Each row of a before or after table is a point. One or more steps were done to the points. Then noise was added and the rows were shuffled. The steps act on how far a point lies along the listed directions, d1 being the first. Write out the steps. A step turns or swaps two directions, mirrors them in a line or flattens them onto one, adds a multiple of one to another, or multiplies one. Angles are multiples of 10 degrees, from the lower direction toward the higher: turns from -170 to 170, lines from 10 to 170 but not 90. Use the fewest steps. Two steps may share a direction if one is a turn and the other turns, adds or multiplies; they go together, in the order done. Otherwise the lowest direction goes first.

Directions:
(1): 0.60	0.46	-0.05
(2): -0.24	0.24	-0.68
(3): -0.40	0.55	0.33
Before (8 x 3):
-0.21	-0.14	0.34
-0.72	0.20	-0.17
-0.40	0.51	-0.38
-0.09	-0.32	0.25
-0.27	-0.44	0.50
0.12	0.33	-0.65
-0.22	-0.45	-0.09
0.02	0.43	-0.60
After (8 x 3):
-0.01	0.33	-1.02
-0.17	-0.03	0.04
-0.14	0.37	-1.05
-0.82	0.22	-0.41
-0.18	-0.25	0.85
-0.53	0.29	-0.81
-0.12	-0.12	0.50
-0.02	-0.16	0.48
Steps: flatten d1 and d3 onto the line at 140 degrees; multiply d2 by 1.6

Directions:
(1): -0.65	-0.26	-0.17	0.16	-0.68	0.36
(2): 0.59	0.24	0.35	-0.26	-0.54	0.51
(3): 0.24	0.38	-0.95	-0.08	-0.16	-0.01
(4): 0.18	0.32	0.12	0.97	-0.18	-0.14
(5): 0.27	-0.42	0.01	-0.13	-0.55	-0.76
Before (10 x 6):
-0.21	-0.34	-0.20	-0.57	-0.94	0.12
0.17	0.43	-0.41	0.46	-1.06	0.41
-0.77	-0.14	0.35	0.06	-0.15	0.23
-0.41	-0.32	0.33	-0.16	-0.38	-0.09
-0.09	-0.06	-0.41	0.09	-1.12	0.14
-0.09	0.07	-0.74	-0.37	0.36	-0.05
-0.04	-0.31	0.21	-0.34	-0.25	-0.03
0.21	0.08	-0.80	0.16	0.35	-0.30
0.18	0.34	-0.84	0.32	-1.15	0.10
0.14	0.53	-0.43	0.12	0.24	0.13
After (10 x 6):
0.26	0.08	-0.80	0.14	0.36	-0.28
-0.01	-0.35	0.24	-0.34	-0.32	-0.09
0.10	0.54	-0.42	0.13	0.28	0.26
-0.78	-0.11	0.37	0.06	-0.11	0.28
0.15	0.39	-0.39	0.48	-1.04	0.38
-0.18	-0.43	-0.18	-0.61	-1.00	0.00
-0.36	-0.30	0.32	-0.17	-0.40	-0.15
-0.10	0.11	-0.77	-0.37	0.34	-0.02
-0.05	-0.10	-0.39	0.10	-1.22	0.03
0.18	0.29	-0.83	0.28	-1.21	0.04
Steps: multiply d5 by 1.3

Directions:
(1): 0.09	0.12	-0.29	-0.60	-0.66	-0.13	-0.30	-0.28	-0.78	-0.57	0.31
(2): 0.19	0.89	-0.01	-0.14	-0.07	-0.47	-0.37	0.84	0.16	-0.07	-0.38
(3): -0.42	-0.02	0.80	0.30	-0.41	0.45	-0.07	0.13	-0.50	-0.14	-0.71
Before (14 x 11):
0.56	0.27	-0.85	0.07	0.75	-0.21	-0.01	0.48	0.72	0.28	0.63
-0.44	-0.54	0.16	0.17	-0.01	0.65	0.49	-0.57	-0.35	-0.09	-0.07
0.21	0.14	-0.75	0.04	1.05	-0.59	0.08	0.14	1.12	0.12	0.63
0.12	-0.29	0.11	0.06	0.21	-0.21	0.36	0.08	0.47	-0.04	0.10
-0.04	-0.34	-0.01	-0.29	-0.77	0.13	0.08	-0.41	-0.96	-0.52	0.46
0.08	0.19	-0.17	-0.16	-0.13	-0.11	-0.31	0.17	-0.25	-0.27	0.09
0.63	0.23	-0.67	-0.02	0.34	-0.71	0.22	0.32	0.75	0.16	0.12
0.05	-0.50	-0.27	0.21	0.26	-0.08	0.37	-0.34	0.38	0.27	0.28
0.48	-0.14	-0.24	0.02	0.66	-0.29	0.19	-0.06	0.96	0.56	0.61
0.61	0.48	-1.04	-0.98	-0.52	-0.74	-0.44	0.37	-0.25	-0.46	0.47
0.16	0.21	-0.74	-0.81	-0.85	-0.26	-0.17	-0.19	-0.44	-0.84	0.68
-0.17	-0.05	0.25	-0.14	-0.40	-0.13	-0.03	-0.12	-0.11	-0.16	-0.21
0.10	-0.48	-0.77	-0.68	0.07	0.18	0.06	-0.90	-0.12	-0.18	0.75
0.22	0.65	0.00	-0.11	-0.24	-0.30	-0.22	0.42	0.13	-0.16	-0.15
After (14 x 11):
0.06	-0.21	0.17	0.63	0.66	0.04	0.57	0.37	0.80	0.62	0.09
-0.09	-0.31	0.44	0.09	-0.84	0.27	0.15	-0.23	-0.76	-0.47	-0.61
0.13	0.72	-0.32	-0.02	0.42	-0.29	0.13	0.64	0.58	0.15	-0.15
0.01	-0.23	-0.11	-0.06	0.13	-0.24	0.19	-0.24	0.40	0.11	0.13
-0.45	0.24	0.68	0.38	0.40	0.48	0.04	0.48	0.50	0.35	-1.02
0.02	0.07	0.30	-0.22	-0.33	-0.27	0.04	0.24	-0.08	-0.40	-0.17
-0.67	0.17	0.79	0.07	-0.66	0.31	-0.43	0.02	-0.98	-0.86	-0.62
-0.03	-0.40	0.03	0.00	-0.18	0.30	0.26	-0.63	-0.16	-0.13	0.34
-0.47	-1.25	0.61	0.63	-0.03	0.88	0.57	-0.47	-0.11	0.31	-0.47
-0.30	-0.03	0.50	0.22	-0.65	0.71	-0.27	0.17	-0.99	-0.50	-0.39
-0.07	0.37	0.83	-0.17	-0.73	0.15	-0.41	0.28	-0.67	-0.28	-0.45
-0.05	0.39	0.26	0.07	-0.35	-0.21	-0.16	0.50	-0.13	-0.14	-0.52
-0.52	-0.73	0.50	0.76	0.31	0.74	0.70	-0.10	0.67	0.30	-0.29
-0.15	-0.41	0.03	0.23	0.21	0.29	0.06	-0.16	0.02	0.01	0.08
Steps: turn d1 and d2 by -150 degrees; multiply d3 by -1

Directions:
(1): -0.37	0.32	0.45	0.53	-0.51	-0.47	0.05	-0.76	0.30	-0.09	-0.12	0.72	0.44	0.21
(2): -0.04	0.51	-0.35	0.57	0.44	-0.94	0.30	-0.10	-0.22	-0.19	0.24	-0.38	-0.34	-0.62
(3): 0.35	-0.12	0.34	-0.60	0.36	-0.70	-0.18	0.52	-0.32	-0.19	-0.35	0.86	0.17	-0.29
(4): 0.06	0.61	-0.65	-0.75	-0.19	-0.10	0.05	-0.40	0.21	0.85	0.06	0.40	-0.40	-0.05
(5): 0.42	0.55	-0.05	0.49	-0.24	-0.09	-0.68	0.44	-0.11	0.65	-0.59	-0.37	0.54	0.00
Before (11 x 14):
0.55	0.32	-0.89	-0.26	-0.10	0.69	-0.26	0.31	0.06	0.55	0.30	-1.29	-0.89	0.11
0.00	0.26	0.48	0.32	-0.21	-0.06	0.11	-0.18	0.17	-0.34	-0.27	0.24	0.44	0.11
-0.28	0.33	-0.90	-0.34	0.25	0.20	0.28	-0.65	0.15	0.01	0.84	-0.54	-0.91	-0.41
0.01	-0.28	0.15	-0.41	0.08	0.30	0.29	0.16	0.10	-0.42	0.20	0.33	-0.49	0.03
-0.47	-0.16	0.46	1.24	0.08	-0.09	0.36	-0.12	-0.15	-0.72	0.34	-0.42	0.20	0.14
-0.07	0.15	0.17	1.14	0.18	-1.04	0.00	0.15	-0.23	-0.45	0.01	-0.53	0.54	-0.42
-0.42	-0.29	0.41	0.53	0.16	-0.70	0.34	-0.12	0.25	-1.05	0.44	0.08	0.14	-0.33
0.04	0.02	-0.08	-0.39	-0.30	0.22	0.09	-0.01	0.21	0.23	0.27	-0.22	-0.57	-0.06
-0.70	-0.03	0.64	0.90	0.14	-0.90	0.34	-0.60	0.21	-1.05	0.31	0.63	0.38	-0.01
-0.15	0.28	-0.39	-0.37	0.33	-0.13	0.56	-0.29	0.07	-0.36	0.27	0.04	-0.57	-0.18
-0.42	-0.24	0.32	0.57	0.30	-0.98	0.60	0.06	-0.34	-0.99	0.41	-0.20	0.04	-0.17
After (11 x 14):
0.08	-0.20	0.14	-0.36	0.03	0.28	0.21	0.23	0.08	-0.33	0.10	0.27	-0.42	0.02
0.06	0.05	-0.07	-0.37	-0.32	0.22	0.05	0.00	0.22	0.27	0.24	-0.22	-0.55	-0.07
-0.20	0.41	-0.92	-0.27	0.20	0.17	0.18	-0.59	0.11	0.12	0.75	-0.59	-0.83	-0.44
-0.08	0.35	-0.41	-0.30	0.32	-0.14	0.43	-0.21	0.04	-0.28	0.20	-0.02	-0.47	-0.18
0.52	0.25	-0.88	-0.33	-0.07	0.70	-0.21	0.29	0.07	0.46	0.36	-1.27	-0.96	0.13
-0.13	0.09	0.17	1.08	0.20	-1.05	0.09	0.10	-0.23	-0.55	0.07	-0.50	0.46	-0.45
-0.46	-0.13	0.45	1.26	0.05	-0.12	0.33	-0.12	-0.16	-0.69	0.32	-0.46	0.22	0.16
-0.37	-0.19	0.29	0.63	0.27	-0.97	0.51	0.14	-0.34	-0.91	0.30	-0.26	0.11	-0.17
-0.35	-0.22	0.38	0.60	0.12	-0.72	0.22	-0.06	0.23	-0.95	0.36	0.02	0.21	-0.36
-0.66	0.05	0.65	0.97	0.07	-0.91	0.25	-0.55	0.16	-0.97	0.22	0.58	0.44	-0.01
-0.01	0.24	0.50	0.31	-0.19	-0.05	0.12	-0.18	0.14	-0.36	-0.25	0.27	0.42	0.10
Steps: multiply d5 by 0.7

Directions:
(1): -0.28	-0.15	-0.66	-0.87	0.31	0.21	0.28	0.00	0.19	0.49	0.65	0.48	-0.21	-0.14	0.30	0.60	-0.43	-0.42	0.64	-0.33
(2): -0.15	-0.26	0.38	-0.08	0.38	-0.10	0.27	-0.74	0.03	0.58	0.41	-0.25	0.65	-0.33	-0.61	-0.75	0.36	0.18	0.76	0.12
(3): -0.08	-0.24	0.10	0.35	0.31	-0.33	-0.57	-0.57	0.77	-0.71	0.23	0.28	-0.22	-0.42	0.43	0.30	0.48	0.52	0.23	-0.70
Before (13 x 20):
-0.32	-0.31	-0.18	-0.33	0.44	0.34	0.06	-0.24	0.36	0.47	0.86	0.45	0.13	-0.29	0.29	0.18	0.02	-0.16	0.94	-0.21
-0.17	0.35	0.44	0.16	0.10	0.01	-0.11	-0.18	0.22	-0.18	-0.11	-0.06	0.09	0.06	-0.21	-0.24	0.15	0.29	0.09	-0.03
-0.28	-0.38	0.84	0.87	-0.05	-0.16	-0.17	-0.49	0.08	-0.11	-0.29	-0.30	0.56	-0.13	-0.26	-0.73	0.45	0.36	0.15	0.28
-0.02	0.05	0.06	-0.55	0.09	0.70	0.69	0.37	-0.40	0.95	0.22	0.01	0.23	0.08	-0.68	-0.35	-0.41	-0.55	0.85	0.63
0.07	0.20	-0.37	-0.66	-0.06	0.40	0.39	0.29	-0.44	0.82	0.09	-0.07	0.34	0.45	-0.59	0.12	-0.45	-0.39	0.18	0.41
-0.02	-0.19	-0.04	0.56	-0.08	-0.08	-0.33	0.25	0.29	-1.05	-0.27	0.31	-0.50	-0.04	0.54	0.43	0.14	0.41	-0.57	-0.31
-0.16	-0.24	-0.57	-1.10	-0.03	0.61	0.87	0.29	-0.68	1.37	0.59	0.06	0.50	0.30	-0.60	-0.09	-0.86	-0.91	0.54	0.83
0.28	0.69	0.07	0.10	-0.70	-0.15	0.20	0.35	-0.54	-0.12	-0.72	-0.30	-0.12	0.14	0.12	-0.09	-0.14	-0.15	-0.73	0.32
0.21	0.09	0.52	0.60	-0.42	-0.11	-0.59	-0.01	-0.16	-0.29	-0.52	-0.30	0.27	0.39	-0.34	-0.56	0.28	0.43	-0.27	0.35
-0.24	0.26	-0.79	-0.97	-0.25	0.32	0.44	0.67	-0.27	0.48	0.11	0.37	-0.37	0.10	0.44	0.21	-0.60	-0.52	-0.01	0.39
-0.32	-0.33	-0.04	-0.59	0.47	-0.07	0.44	-0.53	0.30	0.74	0.57	-0.05	0.69	-0.07	-0.63	-0.25	-0.06	-0.25	0.87	0.02
-0.11	-0.29	-0.11	0.10	0.47	-0.23	-0.36	-0.12	0.57	-0.68	0.40	0.44	-0.22	-0.11	0.45	0.83	0.14	0.24	0.14	-0.53
0.44	0.27	0.50	1.04	-0.49	-0.21	-0.07	0.44	-0.31	-0.10	-0.66	-0.61	0.26	0.26	-0.43	-0.47	0.26	0.12	-0.93	0.26
After (13 x 20):
-0.17	0.31	0.45	0.19	0.15	-0.03	-0.19	-0.25	0.32	-0.27	-0.09	-0.03	0.06	0.01	-0.15	-0.21	0.23	0.33	0.11	-0.12
0.06	0.19	-0.35	-0.62	-0.02	0.35	0.32	0.22	-0.39	0.79	0.11	-0.04	0.32	0.41	-0.55	0.15	-0.39	-0.36	0.16	0.36
-0.03	-0.04	0.09	-0.42	0.19	0.60	0.51	0.17	-0.15	0.71	0.30	0.10	0.17	-0.03	-0.53	-0.25	-0.26	-0.35	0.92	0.40
-0.09	-0.25	-0.12	0.04	0.40	-0.17	-0.26	-0.02	0.44	-0.56	0.35	0.39	-0.19	-0.03	0.36	0.78	0.06	0.14	0.08	-0.42
-0.17	-0.34	-0.52	-1.00	0.05	0.51	0.70	0.11	-0.47	1.18	0.66	0.16	0.44	0.18	-0.47	0.02	-0.73	-0.74	0.61	0.65
0.32	0.76	0.04	-0.01	-0.79	-0.07	0.35	0.52	-0.77	0.11	-0.79	-0.38	-0.06	0.28	0.00	-0.19	-0.30	-0.33	-0.82	0.56
-0.32	-0.48	0.87	1.02	0.07	-0.29	-0.39	-0.71	0.39	-0.41	-0.22	-0.20	0.46	-0.30	-0.10	-0.62	0.63	0.57	0.23	0.03
0.45	0.30	0.50	1.00	-0.51	-0.19	0.00	0.50	-0.41	-0.02	-0.68	-0.64	0.28	0.29	-0.50	-0.47	0.21	0.05	-0.97	0.34
-0.34	-0.39	-0.16	-0.22	0.53	0.27	-0.08	-0.37	0.56	0.28	0.91	0.53	0.06	-0.40	0.41	0.27	0.16	-0.02	1.02	-0.40
0.03	-0.10	-0.08	0.41	-0.22	0.06	-0.07	0.51	-0.06	-0.75	-0.37	0.17	-0.40	0.14	0.33	0.27	-0.06	0.19	-0.67	0.00
0.21	0.08	0.50	0.61	-0.40	-0.12	-0.62	-0.03	-0.10	-0.31	-0.51	-0.27	0.27	0.38	-0.32	-0.55	0.29	0.45	-0.27	0.33
-0.23	0.32	-0.82	-1.06	-0.33	0.42	0.60	0.84	-0.49	0.69	0.04	0.31	-0.28	0.21	0.33	0.14	-0.73	-0.65	-0.08	0.58
-0.39	-0.45	0.00	-0.38	0.63	-0.24	0.09	-0.89	0.77	0.32	0.68	0.11	0.56	-0.31	-0.39	-0.07	0.21	0.05	1.01	-0.39
Steps: add 0.7 times d2 to d3

Directions:
(1): 0.29	-0.12	-0.71	-0.08	0.03	-0.12	-0.19	0.02	-0.66	-0.61	-0.34	-0.01	-0.50	0.21	0.51	0.33	0.17	-0.48	-1.74	0.22	-0.41	-0.39	-0.17	0.80	0.05	-0.14	0.42	0.55	-0.21	-0.07	-0.25	-0.24	0.17	0.05	0.04	-0.25	-0.17	-0.59	0.52	-0.08	0.47	-0.45	-0.25	-0.42	-0.04	-0.42	0.37	0.42
(2): 0.67	0.72	-0.86	-0.12	0.30	-0.54	0.43	-0.05	-0.45	-0.17	-0.61	-0.01	0.06	0.63	-0.15	-0.21	-0.76	-0.15	0.12	0.15	0.10	-0.17	-0.40	-0.79	-0.31	0.42	-0.14	-0.55	0.20	0.97	-0.37	-0.33	-0.06	-0.33	-0.39	0.30	0.14	0.07	0.33	-0.15	-0.10	-0.75	0.09	0.87	0.36	-0.25	0.28	-0.61
(3): -0.04	0.49	0.36	0.53	0.03	0.17	-0.19	-0.25	0.73	-0.33	-0.58	0.40	-0.22	0.16	-0.39	0.44	0.25	0.44	-0.39	0.80	-0.37	-0.61	-0.13	-0.54	0.01	-0.48	0.39	-0.22	0.21	-0.24	-0.79	0.28	-0.52	-0.36	-0.24	-0.11	0.39	0.24	0.23	0.83	0.06	0.12	-0.20	0.68	-0.15	0.91	-0.11	0.94
(4): 0.54	-0.69	-0.31	-0.22	-0.59	-0.54	0.11	-0.40	0.08	0.46	0.30	0.31	0.11	-0.11	-0.36	0.54	0.76	0.94	-0.55	0.16	0.38	-0.16	-0.56	0.12	-0.32	-0.22	-0.37	0.33	-0.30	-0.26	0.52	0.06	-0.01	0.10	-0.15	-0.58	0.12	0.89	0.03	0.47	0.13	-0.61	0.76	0.41	0.72	-0.22	-0.31	-0.51
(5): 0.62	0.42	0.57	0.33	-0.10	0.29	0.55	-0.20	0.60	0.22	-0.19	-0.24	-0.26	0.28	0.11	-0.25	0.36	-0.26	0.31	-0.39	-0.09	0.41	-0.12	-0.29	-0.55	-0.59	0.28	-0.01	-0.81	0.52	0.16	0.49	0.05	0.37	0.75	0.03	-0.86	-0.53	0.61	0.43	0.42	-0.54	-0.51	-0.34	1.05	0.01	-0.35	0.09
Before (9 x 48):
0.23	-0.30	-0.01	-0.20	-0.49	-0.17	-0.15	-0.14	0.05	0.17	-0.04	0.31	0.05	0.13	-0.34	0.37	0.44	0.52	-0.52	0.26	0.25	-0.03	-0.38	-0.07	-0.27	-0.23	-0.27	-0.12	-0.09	-0.08	0.10	0.29	-0.25	-0.08	-0.31	-0.22	0.17	0.56	-0.01	0.50	0.27	-0.48	0.49	0.54	0.36	0.20	0.03	0.11
-0.60	-0.17	-0.04	0.13	0.18	0.05	-0.44	0.37	-0.11	-0.44	-0.01	0.10	-0.09	-0.29	0.25	0.12	-0.08	-0.28	-0.70	0.37	-0.36	-0.30	0.12	0.45	0.42	0.00	0.17	0.34	0.38	-0.38	-0.27	0.06	-0.09	-0.17	-0.19	-0.03	0.30	-0.23	-0.14	-0.26	0.03	0.63	-0.11	-0.24	-0.82	0.21	0.20	0.81
-0.05	-0.29	-0.09	-0.07	-0.05	-0.12	-0.07	0.23	-0.27	0.13	0.14	-0.24	-0.14	-0.04	0.17	-0.16	-0.12	-0.41	-0.12	-0.29	-0.01	0.25	-0.03	0.27	0.04	0.14	-0.06	0.14	-0.39	0.06	0.23	-0.05	0.19	0.19	0.15	0.13	-0.23	-0.32	-0.06	-0.11	0.00	0.01	-0.26	-0.50	0.07	-0.16	0.11	-0.03
0.50	-0.84	-0.77	-0.60	-0.49	-0.49	0.11	-0.08	-0.60	-0.07	0.41	0.11	0.04	0.02	-0.01	0.39	0.09	0.57	-0.92	-0.27	0.37	-0.04	-0.19	0.53	0.02	0.28	-0.33	0.38	-0.04	-0.09	0.62	-0.41	0.26	-0.05	-0.20	-0.31	0.14	0.33	-0.06	-0.27	0.08	-0.41	0.50	0.01	0.18	-0.67	0.10	-0.96
-0.03	-0.59	-0.64	-0.18	-0.33	-0.41	-0.41	0.09	-0.10	0.00	-0.07	0.41	-0.04	0.02	-0.12	0.72	0.58	0.56	-1.33	0.54	0.11	-0.50	-0.54	0.45	0.07	-0.18	-0.06	0.53	-0.01	-0.59	-0.08	0.04	-0.20	-0.11	-0.48	-0.45	0.46	0.56	0.10	0.39	0.04	0.06	0.67	0.37	-0.18	0.16	-0.02	0.15
-0.10	-0.27	-0.29	-0.17	0.08	-0.45	0.03	-0.06	-0.14	0.27	0.42	0.06	0.43	0.00	-0.30	0.32	-0.14	0.56	0.13	0.25	0.28	0.00	-0.13	-0.17	0.26	0.52	-0.41	-0.16	0.44	-0.23	-0.05	-0.30	-0.18	-0.15	-0.36	-0.09	0.52	0.56	-0.33	-0.17	-0.15	0.04	0.66	0.51	-0.34	-0.03	0.07	-0.30
-0.81	-0.34	0.29	-0.12	-0.04	0.33	-0.20	0.22	-0.15	0.12	0.33	-0.18	0.02	-0.45	0.26	-0.21	-0.12	-0.10	0.18	-0.24	0.08	0.11	0.42	0.44	0.26	0.19	-0.06	0.16	0.18	-0.37	0.23	-0.12	0.18	0.08	-0.11	0.03	0.19	0.09	-0.54	-0.43	-0.18	0.47	0.06	-0.49	-0.77	0.07	0.07	0.08
-0.66	-0.59	0.18	-0.03	0.12	0.05	-0.45	0.28	-0.07	0.32	0.90	0.13	0.28	-0.56	-0.01	-0.13	0.05	0.22	0.38	-0.08	0.40	0.07	0.33	0.26	0.51	0.29	-0.08	0.17	0.37	-0.47	0.54	-0.25	0.17	0.15	-0.28	-0.18	0.52	0.17	-0.73	-0.50	-0.29	0.64	0.27	-0.30	-0.57	0.01	-0.16	-0.22
0.47	-0.22	-0.26	-0.21	-0.41	-0.62	0.37	-0.36	-0.26	0.52	0.08	0.07	0.28	0.10	-0.24	0.06	0.05	0.53	0.37	-0.03	0.68	0.05	-0.55	-0.28	-0.55	0.12	-0.32	-0.10	-0.12	0.16	0.19	0.04	0.14	0.06	-0.20	-0.12	-0.02	0.67	0.22	0.09	-0.08	-0.55	0.52	0.73	0.95	-0.33	-0.25	-0.46
After (9 x 48):
-0.55	-0.12	-0.44	0.11	0.29	0.05	-0.60	0.49	-0.58	-0.93	-0.27	0.01	-0.48	-0.15	0.66	0.24	-0.12	-0.80	-1.74	0.53	-0.68	-0.52	0.12	0.93	0.53	-0.06	0.54	0.60	0.34	-0.36	-0.54	-0.09	0.01	-0.15	-0.15	-0.08	0.13	-0.80	0.20	-0.44	0.33	0.47	-0.39	-0.56	-0.99	0.00	0.50	1.16
-0.21	-0.32	-0.01	-0.11	-0.03	-0.49	0.18	-0.11	0.22	0.60	0.62	0.13	0.67	-0.12	-0.57	0.26	-0.13	0.95	0.91	0.15	0.53	0.14	-0.14	-0.56	0.20	0.55	-0.69	-0.40	0.49	-0.25	0.18	-0.19	-0.26	-0.16	-0.41	-0.02	0.61	1.00	-0.60	-0.04	-0.35	0.22	0.92	0.75	-0.19	0.16	-0.18	-0.61
0.51	-0.42	-0.07	-0.31	-0.67	-0.70	0.47	-0.54	0.11	1.03	0.30	0.18	0.55	-0.08	-0.65	0.09	0.24	1.21	1.05	-0.06	0.99	0.19	-0.68	-0.59	-0.68	0.10	-0.67	-0.28	-0.09	0.14	0.53	0.13	0.05	0.06	-0.26	-0.19	0.11	1.29	-0.05	0.32	-0.29	-0.55	0.94	1.15	1.24	-0.24	-0.57	-0.82
0.38	-0.57	-0.14	-0.29	-0.68	-0.36	-0.08	-0.30	0.10	0.30	0.06	0.44	0.07	0.10	-0.43	0.56	0.69	0.85	-0.70	0.32	0.37	-0.07	-0.60	-0.04	-0.40	-0.30	-0.39	-0.01	-0.17	-0.13	0.29	0.31	-0.26	-0.04	-0.34	-0.42	0.19	0.86	-0.03	0.65	0.32	-0.71	0.74	0.68	0.60	0.10	-0.03	-0.07
-0.93	-0.14	0.49	-0.10	0.04	0.45	-0.17	0.24	-0.05	0.22	0.35	-0.28	0.10	-0.51	0.23	-0.37	-0.26	-0.16	0.60	-0.30	0.13	0.21	0.52	0.33	0.33	0.29	-0.08	0.00	0.24	-0.30	0.21	-0.10	0.15	0.05	-0.06	0.19	0.19	0.12	-0.67	-0.52	-0.30	0.67	0.01	-0.45	-0.84	0.13	0.05	0.04
0.40	-0.96	-1.28	-0.33	-0.50	-0.69	-0.53	-0.06	-0.58	-0.33	-0.22	0.52	-0.37	0.12	0.17	1.16	0.98	0.53	-2.89	0.68	-0.07	-0.86	-0.87	1.09	0.00	-0.38	0.12	1.08	-0.31	-0.74	-0.12	-0.13	-0.09	-0.05	-0.51	-0.85	0.38	0.43	0.52	0.49	0.37	-0.52	0.75	0.19	0.10	-0.26	0.21	0.22
-0.85	-0.52	0.57	0.01	0.08	0.11	-0.35	0.27	0.32	0.65	1.10	0.17	0.58	-0.70	-0.27	-0.29	-0.05	0.49	1.43	-0.19	0.65	0.35	0.43	-0.19	0.48	0.35	-0.33	-0.13	0.46	-0.45	0.68	-0.03	0.06	0.07	-0.28	-0.07	0.61	0.52	-1.06	-0.46	-0.57	0.94	0.42	-0.05	-0.58	0.24	-0.37	-0.50
0.83	-1.20	-1.30	-0.73	-0.69	-0.80	0.07	-0.21	-0.99	-0.29	0.25	0.17	-0.24	0.08	0.16	0.81	0.41	0.60	-2.19	-0.10	0.30	-0.34	-0.48	1.07	-0.07	0.12	-0.24	0.84	-0.27	-0.24	0.70	-0.53	0.37	0.02	-0.24	-0.69	0.08	0.28	0.29	-0.16	0.41	-0.94	0.61	-0.03	0.39	-1.01	0.20	-0.93
-0.03	-0.22	-0.30	-0.12	0.01	-0.06	-0.17	0.30	-0.46	-0.09	0.00	-0.28	-0.31	0.00	0.37	-0.09	-0.11	-0.63	-0.63	-0.25	-0.13	0.10	-0.03	0.52	0.09	0.10	0.08	0.30	-0.44	0.06	0.13	-0.14	0.24	0.17	0.18	0.11	-0.33	-0.54	0.11	-0.17	0.15	-0.08	-0.39	-0.64	0.01	-0.31	0.27	0.10
Steps: multiply d1 by 3; multiply d4 by 1.6
